Every row gives one point. Each copy is the shape, with its points in the same order, turned, moved and blurred by noise. Say if it was mirrored as well.

Shape (5 x 2):
-0.31; -0.28
-0.50; -0.19
+0.26; -0.35
+0.05; +0.54
+0.01; +0.12
Copy 1 (5 x 2):
-0.21; -0.39
-0.41; -0.34
+0.38; -0.18
-0.19; +0.52
-0.08; +0.15
Copy 1 is: only turned
Copy 2:
-0.15; -0.28
-0.26; -0.34
+0.44; -0.02
-0.21; +0.61
+0.01; +0.22
Copy 2 is: only turned
Copy 3 (5 x 2):
-0.25; -0.06
-0.30; -0.22
+0.12; +0.39
+0.52; -0.45
+0.21; -0.16
Copy 3 is: mirrored

Shape, 6 rows:
+0.01; +0.19
+0.18; +0.12
-0.86; +0.11
+0.11; +0.03
+0.01; -0.07
-0.27; -0.34
Copy 1 (6 x 2):
+0.06; +0.01
+0.00; -0.17
-0.16; +0.85
-0.08; -0.12
-0.20; -0.04
-0.51; +0.20
Copy 1 is: only turned
Copy 2:
-0.16; -0.25
-0.01; -0.25
-0.92; +0.20
-0.01; -0.14
-0.06; -0.01
-0.19; +0.36
Copy 2 is: mirrored

Shape:
+0.10; +0.53; +0.98
-0.18; -0.45; -0.15
-0.19; +0.01; -0.12
-0.10; -0.07; +0.04
+0.30; -0.10; +0.16
-0.06; -0.11; +0.07
+0.24; -0.14; -0.30
Copy 1, 7 rows:
+0.06; -1.21; +0.08
-0.14; +0.30; +0.16
+0.23; +0.03; +0.18
+0.06; -0.06; +0.09
-0.07; -0.22; -0.26
+0.00; -0.10; +0.08
+0.15; +0.17; -0.29
Copy 1 is: only turned
Copy 2 (7 x 3):
-0.79; +0.62; +0.56
+0.07; -0.13; -0.45
-0.07; -0.16; -0.05
-0.03; +0.02; -0.04
+0.14; +0.44; -0.05
-0.07; +0.05; -0.11
+0.43; +0.08; -0.13
Copy 2 is: mirrored
Copy 3:
+0.29; +0.42; +0.92
+0.15; -0.45; -0.33
-0.13; -0.07; -0.16
+0.04; -0.12; -0.09
+0.42; +0.14; -0.13
+0.15; -0.13; -0.09
+0.19; +0.08; -0.51
Copy 3 is: only turned

Shape (9 x 3):
+0.14; +0.31; +0.50
-0.17; +0.14; -0.45
+0.08; -0.52; +0.12
+0.30; -0.51; -0.02
+0.00; -0.29; +0.37
+0.36; +0.38; +0.54
+0.07; +0.20; -0.32
-0.03; +0.07; +0.00
-0.52; -0.12; +0.26
Copy 1 (9 x 3):
-0.21; +0.50; +0.08
+0.00; -0.46; +0.28
+0.54; +0.08; -0.21
+0.70; +0.07; +0.01
+0.26; +0.20; -0.29
-0.13; +0.66; +0.24
+0.07; -0.21; +0.40
+0.06; -0.04; +0.09
-0.10; -0.10; -0.45
Copy 1 is: mirrored
Copy 2 (9 x 3):
-0.40; +0.03; +0.31
+0.15; -0.14; -0.57
+0.48; +0.28; +0.23
+0.42; +0.49; +0.06
+0.23; +0.12; +0.36
-0.60; +0.23; +0.31
-0.05; +0.02; -0.42
+0.02; +0.01; -0.13
+0.27; -0.37; +0.25
Copy 2 is: only turned

Shape, 8 rows:
-0.02; +0.02; -0.39; +0.13
-0.21; +0.14; +0.34; -0.38
+0.06; -0.11; +0.11; -0.18
+0.30; +0.45; +0.14; +0.34
+0.29; +0.40; -0.30; +0.01
+0.50; +0.16; +0.02; +0.56
-0.37; -0.33; +0.30; -0.42
-0.40; +0.10; +0.32; -0.15
Copy 1, 8 rows:
-0.11; -0.16; +0.14; -0.09
+0.42; +0.28; -0.22; +0.44
+0.13; +0.36; +0.01; +0.12
-0.45; +0.23; -0.49; +0.06
-0.41; +0.02; +0.03; +0.26
-0.57; +0.28; -0.33; -0.30
+0.73; +0.36; +0.08; +0.13
+0.45; +0.12; -0.30; +0.23
Copy 1 is: only turned
Copy 2, 8 rows:
+0.03; -0.10; -0.20; +0.08
+0.17; -0.14; +0.68; +0.06
+0.10; +0.12; +0.39; -0.10
-0.11; +0.40; +0.13; +0.55
-0.37; +0.03; +0.00; +0.26
-0.09; +0.65; -0.15; +0.38
+0.52; -0.15; +0.61; -0.33
+0.39; -0.17; +0.54; +0.17
Copy 2 is: only turned
Copy 3, 8 rows:
-0.20; -0.13; +0.22; -0.10
+0.44; -0.51; -0.18; +0.29
+0.25; -0.19; -0.16; -0.01
-0.43; -0.15; -0.39; +0.35
-0.42; -0.39; -0.16; -0.06
-0.50; +0.26; -0.40; +0.13
+0.74; -0.25; +0.08; +0.17
+0.39; -0.36; +0.06; +0.44
Copy 3 is: mirrored
Copy 4, 8 rows:
+0.21; +0.26; +0.12; +0.16
-0.51; -0.19; -0.09; -0.22
-0.11; -0.12; -0.15; -0.11
+0.16; -0.49; +0.34; +0.27
+0.01; -0.08; +0.10; +0.57
+0.55; -0.43; +0.25; +0.26
-0.36; +0.05; -0.24; -0.57
-0.43; -0.12; +0.16; -0.35
Copy 4 is: mirrored

Shape (12 x 6):
+0.26; +0.60; +0.48; -0.52; -0.68; -0.58
-0.24; -0.26; -0.47; +0.19; +0.04; +0.15
-0.29; +0.18; +0.37; +0.21; -0.46; -0.21
+0.41; -0.32; -0.25; +0.14; +0.01; +0.13
-0.06; -0.07; -0.06; +0.29; -0.22; +0.27
+0.27; -0.13; +0.06; -0.29; -0.20; -0.28
+0.24; -0.12; -0.11; -0.24; +0.28; -0.11
+0.10; +0.03; -0.22; +0.50; -0.39; -0.03
+0.25; +0.05; -0.24; -0.15; +0.20; -0.47
+0.20; -0.33; -0.03; -0.16; -0.17; -0.26
+0.42; -0.17; -0.50; -0.12; +0.10; +0.12
+0.23; +0.08; +0.20; +0.62; -0.41; +0.26
Copy 1 (12 x 6):
+1.31; -0.16; +0.30; -0.12; +0.28; -0.15
-0.37; +0.23; -0.43; +0.09; -0.13; -0.24
+0.48; +0.41; -0.01; -0.35; +0.32; +0.11
-0.08; -0.07; +0.14; +0.26; -0.32; -0.16
+0.03; +0.33; -0.20; +0.12; -0.12; +0.13
+0.33; -0.27; +0.22; +0.09; +0.17; -0.22
-0.05; -0.46; +0.07; +0.02; -0.13; -0.19
+0.16; +0.60; +0.02; +0.03; -0.31; -0.16
+0.12; -0.37; +0.14; -0.15; -0.20; -0.50
+0.19; -0.11; +0.21; +0.20; +0.17; -0.27
-0.06; -0.26; -0.05; +0.39; -0.43; -0.27
+0.24; +0.68; +0.22; +0.07; -0.29; +0.35
Copy 1 is: mirrored
Copy 2 (12 x 6):
+0.20; +0.79; +0.95; +0.25; +0.35; +0.49
-0.27; -0.11; -0.26; -0.34; -0.05; -0.21
+0.39; +0.62; +0.25; -0.15; +0.11; -0.11
+0.00; -0.44; +0.12; -0.43; +0.27; +0.14
+0.14; +0.09; -0.11; -0.52; +0.28; -0.11
+0.06; +0.04; +0.50; -0.09; +0.03; +0.41
-0.01; -0.31; +0.04; +0.12; +0.11; +0.33
+0.14; +0.06; +0.31; -0.45; +0.39; -0.36
-0.10; -0.28; +0.35; +0.30; +0.14; +0.13
+0.01; -0.08; +0.40; -0.21; -0.11; +0.29
-0.37; -0.43; +0.13; -0.24; +0.32; +0.22
+0.51; +0.15; +0.18; -0.63; +0.61; -0.15
Copy 2 is: only turned
Copy 3, 12 rows:
+0.12; +0.06; -0.50; +0.37; -0.97; -0.52
-0.20; +0.18; +0.03; +0.32; +0.46; +0.38
-0.28; +0.11; -0.41; -0.15; -0.12; -0.40
+0.02; -0.47; -0.13; +0.27; +0.21; +0.55
-0.06; -0.14; -0.08; +0.01; +0.33; -0.01
-0.11; -0.27; -0.18; +0.32; -0.44; +0.16
+0.03; -0.03; +0.01; +0.32; -0.24; +0.53
+0.12; -0.18; -0.56; +0.09; +0.35; -0.01
+0.05; +0.12; -0.36; +0.33; -0.46; +0.60
-0.28; -0.28; -0.26; +0.35; -0.32; +0.33
+0.21; -0.30; -0.04; +0.49; +0.12; +0.57
+0.25; -0.39; -0.37; -0.22; +0.30; -0.11
Copy 3 is: only turned

Shape:
+0.17; +0.12; +0.08; -0.64; -0.35; +0.08
+0.47; +0.05; +0.17; +0.29; +0.56; +0.31
+0.32; +0.02; -0.23; +0.25; +0.09; +0.33
-0.32; -0.15; +0.01; +0.30; +0.35; -0.06
+0.37; +0.30; -0.08; -0.04; +0.10; +0.50
-0.04; +0.21; +0.16; +0.52; +0.18; +0.27
+0.31; -0.21; -0.38; -0.12; -0.38; +0.11
+0.13; +0.00; -0.36; +0.71; -0.39; -0.16
-0.22; -0.41; +0.26; +0.09; -0.37; +0.53
-0.24; -0.14; +0.33; -0.03; -0.52; -0.03
Copy 1 (10 x 6):
-0.81; -0.01; +0.29; +0.13; -0.32; -0.19
-0.13; -0.07; -0.39; -0.27; +0.49; +0.08
-0.06; -0.14; +0.03; -0.39; +0.01; +0.15
+0.16; +0.08; +0.17; +0.29; +0.28; +0.31
-0.20; -0.16; -0.21; -0.40; -0.16; -0.08
+0.31; +0.18; -0.16; -0.14; +0.10; +0.00
-0.42; -0.17; +0.53; -0.37; -0.19; +0.31
+0.21; +0.41; +0.49; -0.39; -0.18; +0.60
+0.04; -0.09; +0.66; +0.08; +0.02; -0.41
-0.12; +0.38; +0.68; +0.14; -0.08; -0.18
Copy 1 is: mirrored
Copy 2 (10 x 6):
+0.17; -0.14; -0.46; +0.19; +0.46; -0.12
+0.40; -0.31; +0.22; -0.74; -0.02; +0.24
+0.27; +0.21; +0.13; -0.45; +0.14; +0.15
-0.04; -0.12; +0.22; -0.02; -0.36; +0.50
+0.55; +0.00; +0.06; -0.33; +0.40; +0.14
+0.53; -0.05; +0.20; -0.21; -0.29; +0.30
-0.03; +0.42; -0.27; -0.20; +0.25; -0.08
+0.09; +0.73; +0.21; -0.16; -0.45; -0.16
+0.33; +0.16; -0.64; -0.04; -0.22; +0.57
+0.19; +0.00; -0.52; +0.31; -0.35; +0.02
Copy 2 is: mirrored
Copy 3:
+0.16; -0.12; +0.34; +0.12; +0.57; -0.21
+0.25; +0.67; -0.31; +0.17; -0.32; -0.33
-0.17; +0.21; +0.01; +0.17; -0.33; -0.41
-0.14; +0.19; -0.17; +0.40; -0.33; +0.43
-0.01; +0.35; -0.03; +0.25; +0.04; -0.59
-0.38; +0.42; -0.35; +0.12; -0.12; -0.07
-0.06; -0.13; +0.48; -0.06; -0.11; -0.30
-0.51; -0.18; -0.03; -0.37; -0.50; -0.08
-0.50; +0.53; +0.58; +0.16; +0.12; +0.12
-0.32; +0.16; +0.26; -0.14; +0.40; +0.35
Copy 3 is: mirrored
Copy 4 (10 x 6):
-0.24; -0.34; -0.18; -0.57; -0.11; +0.15
-0.52; +0.31; +0.27; +0.46; +0.26; +0.02
-0.31; -0.14; -0.03; +0.32; -0.11; -0.04
+0.31; +0.10; +0.23; +0.42; +0.23; -0.02
-0.53; -0.03; +0.03; +0.10; -0.22; +0.05
-0.09; -0.08; +0.39; +0.55; +0.04; +0.20
-0.17; -0.51; -0.36; +0.01; -0.06; -0.32
+0.06; -0.56; -0.33; +0.81; +0.04; +0.12
-0.04; -0.67; +0.51; -0.02; +0.11; -0.18
+0.23; -0.73; +0.10; -0.19; +0.23; +0.20
Copy 4 is: only turned

Shape:
-0.01; +0.05; +0.26; -0.21; -0.32; -0.14; -0.40; -0.18
-0.31; -0.17; -0.42; +0.21; +0.21; +0.27; -0.36; -0.30
+0.49; +0.21; +0.35; -0.02; -0.52; +0.19; -0.32; +0.17
+0.57; -0.36; -0.14; -0.28; +0.34; -0.72; +0.41; +0.38
+0.21; +0.40; +0.19; -0.15; -0.42; +0.25; +0.22; +0.16
+0.47; +0.55; +0.15; +0.10; -0.43; -0.23; -0.33; +0.19
-0.38; -0.34; -0.07; +0.42; -0.31; +0.05; -0.32; -0.48
+0.37; -0.26; +0.39; -0.33; +0.24; +0.08; -0.08; +0.00
+0.05; +0.02; +0.43; -0.40; +0.19; +0.07; +0.41; +0.32
+0.02; -0.05; +0.11; -0.23; -0.31; -0.05; -0.35; +0.21
-0.03; -0.21; -0.11; -0.42; -0.39; +0.20; +0.27; -0.42
+0.23; +0.21; -0.27; +0.24; +0.25; -0.26; -0.05; -0.18
-0.20; -0.24; +0.61; +0.36; +0.08; -0.01; -0.39; +0.35
Copy 1, 13 rows:
+0.04; +0.10; +0.14; -0.06; -0.57; +0.19; -0.18; +0.24
-0.41; -0.25; -0.07; -0.09; -0.42; -0.24; +0.33; -0.16
+0.14; -0.03; +0.16; +0.18; -0.25; +0.80; +0.03; +0.39
-0.25; +0.73; -0.33; -0.49; +0.64; +0.22; -0.07; +0.38
+0.26; -0.23; +0.22; +0.21; +0.15; +0.39; -0.20; +0.11
+0.15; -0.11; +0.29; -0.20; -0.20; +0.92; -0.03; +0.11
-0.32; +0.22; +0.32; +0.26; -0.62; -0.15; +0.39; -0.20
+0.19; +0.17; -0.31; -0.06; -0.06; -0.02; +0.14; +0.64
+0.46; +0.11; -0.38; -0.07; +0.30; -0.02; -0.23; +0.16
-0.08; +0.16; -0.15; -0.01; -0.42; +0.42; -0.20; +0.22
-0.16; +0.07; +0.29; +0.42; +0.00; -0.29; -0.30; +0.26
-0.17; -0.05; +0.30; -0.50; +0.03; +0.11; +0.36; +0.02
+0.43; +0.34; -0.34; +0.17; -0.56; +0.39; +0.38; -0.22
Copy 1 is: only turned
Copy 2 (13 x 8):
+0.15; -0.04; +0.45; +0.34; -0.26; +0.01; +0.16; +0.25
-0.52; +0.49; +0.04; +0.09; +0.02; -0.46; +0.13; +0.27
-0.05; -0.20; +0.78; +0.02; -0.59; +0.21; -0.22; -0.08
+0.54; -0.08; -0.49; -0.67; -0.36; +0.38; -0.24; +0.55
-0.07; -0.46; +0.36; +0.09; -0.21; +0.00; -0.45; -0.14
+0.05; -0.05; +0.85; +0.00; -0.16; +0.33; -0.45; +0.24
-0.21; +0.42; +0.27; +0.16; +0.18; -0.14; +0.54; -0.17
+0.09; +0.04; -0.12; +0.15; -0.84; +0.11; -0.09; +0.21
+0.37; -0.29; -0.27; +0.14; -0.54; -0.17; -0.48; -0.02
+0.19; -0.07; +0.44; -0.01; -0.44; -0.18; +0.03; +0.25
-0.23; -0.45; -0.08; +0.16; -0.15; -0.11; +0.31; +0.08
-0.18; +0.34; +0.03; -0.04; +0.08; +0.25; -0.33; +0.47
+0.43; +0.61; +0.30; +0.13; -0.52; -0.20; -0.18; -0.28
Copy 2 is: mirrored
Copy 3 (13 x 8):
+0.03; +0.06; +0.13; +0.19; -0.03; -0.36; +0.41; -0.11
-0.60; +0.19; +0.32; +0.06; +0.53; +0.09; -0.09; +0.24
+0.23; +0.44; +0.17; -0.30; -0.34; -0.34; +0.27; -0.29
-0.18; -0.26; -0.39; -0.14; -0.73; -0.05; -0.09; +0.86
+0.36; +0.08; -0.03; -0.35; -0.15; -0.31; -0.18; -0.33
+0.47; +0.15; +0.28; -0.52; -0.27; -0.29; +0.44; +0.03
-0.17; +0.24; +0.39; +0.55; +0.42; +0.24; +0.12; +0.00
-0.48; +0.06; -0.30; +0.00; -0.51; -0.29; +0.20; -0.13
-0.07; -0.12; -0.72; -0.05; -0.37; -0.28; -0.15; -0.04
-0.01; +0.29; +0.05; -0.01; -0.06; -0.48; +0.31; +0.12
-0.05; -0.14; +0.25; +0.42; -0.09; -0.40; -0.42; -0.07
-0.27; -0.19; +0.19; -0.41; +0.01; +0.18; +0.08; +0.38
-0.04; +0.53; -0.43; +0.11; +0.09; +0.19; +0.62; -0.03
Copy 3 is: only turned

Shape (11 x 8):
-0.07; +0.20; -0.34; +0.18; +0.13; +0.27; +0.10; -0.21
+0.27; -0.06; -0.42; +0.07; +0.23; -0.29; +0.03; +0.17
-0.06; -0.52; -0.37; +0.04; -0.54; +0.53; +0.23; +0.04
-0.25; +0.03; +0.30; +0.21; -0.35; -0.03; -0.29; +0.07
-0.59; +0.41; -0.06; +0.14; -0.56; -0.34; -0.03; -0.29
-0.17; +0.31; +0.47; +0.16; -0.21; +0.44; +0.26; +0.46
+0.27; +0.36; +0.18; -0.41; -0.03; -0.25; -0.19; -0.25
-0.35; -0.56; +0.07; +0.08; -0.59; +0.10; -0.03; -0.16
-0.07; +0.24; +0.13; +0.12; +0.18; +0.53; -0.28; +0.18
+0.01; +0.26; +0.26; -0.75; +0.25; -0.14; -0.51; +0.18
-0.57; -0.33; +0.45; +0.02; +0.32; +0.12; -0.32; -0.07
Copy 1 (11 x 8):
+0.26; -0.08; -0.13; -0.39; -0.18; +0.24; -0.39; +0.19
+0.08; -0.47; -0.35; -0.26; -0.27; +0.14; +0.14; +0.17
+0.13; +0.70; -0.22; -0.55; -0.05; -0.01; +0.29; +0.18
+0.04; +0.08; +0.28; +0.24; -0.09; -0.33; -0.11; +0.03
+0.40; +0.27; -0.06; +0.66; -0.20; +0.08; -0.53; +0.03
+0.22; +0.02; +0.60; -0.04; +0.49; +0.02; +0.04; +0.25
-0.12; -0.36; -0.25; +0.10; +0.14; +0.00; -0.28; -0.43
-0.16; +0.70; -0.03; +0.09; -0.25; -0.10; +0.06; +0.03
+0.19; -0.24; +0.50; -0.48; +0.01; -0.14; -0.09; -0.06
-0.09; -0.57; +0.15; +0.04; -0.03; -0.02; +0.03; -0.84
-0.42; -0.02; +0.61; -0.05; -0.56; -0.01; -0.12; -0.19
Copy 1 is: mirrored
Copy 2, 11 rows:
-0.18; -0.03; -0.37; -0.21; +0.34; -0.02; -0.28; -0.03
-0.11; -0.49; +0.04; +0.00; -0.03; -0.02; -0.18; +0.08
+0.42; -0.44; -0.60; -0.41; +0.36; -0.01; +0.08; -0.77
+0.36; +0.26; -0.13; -0.03; +0.27; +0.41; +0.37; +0.03
-0.25; +0.23; -0.52; -0.05; +0.23; +0.79; +0.20; -0.09
+0.30; +0.41; +0.20; -0.73; +0.42; +0.34; -0.12; -0.21
+0.10; +0.19; -0.24; -0.17; -0.53; +0.19; -0.05; +0.34
+0.46; +0.02; -0.49; +0.01; +0.21; +0.12; +0.47; -0.60
+0.29; +0.15; -0.12; -0.48; +0.48; -0.10; -0.08; +0.31
+0.06; +0.12; +0.02; -0.50; -0.43; -0.11; +0.45; +0.62
+0.09; +0.53; -0.08; +0.00; +0.36; -0.34; +0.51; -0.03
Copy 2 is: mirrored
Copy 3:
+0.12; +0.20; -0.39; +0.11; +0.15; -0.09; -0.23; -0.07
-0.25; +0.24; +0.14; +0.00; +0.25; +0.36; -0.35; +0.08
-0.09; +0.12; +0.07; -0.46; -0.39; -0.52; -0.37; +0.11
+0.28; -0.18; +0.11; +0.02; +0.04; -0.07; +0.17; +0.62
+0.80; -0.05; +0.21; +0.39; +0.19; -0.08; -0.33; +0.46
+0.46; -0.11; -0.07; -0.13; -0.28; +0.02; +0.50; -0.11
-0.11; -0.35; +0.06; +0.66; +0.34; +0.24; -0.11; -0.01
+0.04; -0.07; +0.31; -0.07; -0.48; -0.44; -0.32; +0.55
-0.11; +0.05; -0.37; +0.16; +0.22; -0.21; +0.42; +0.05
-0.35; -0.02; +0.37; +0.80; +0.39; -0.01; +0.38; -0.04
-0.15; +0.36; -0.13; +0.47; -0.26; -0.07; +0.29; +0.75
Copy 3 is: mirrored
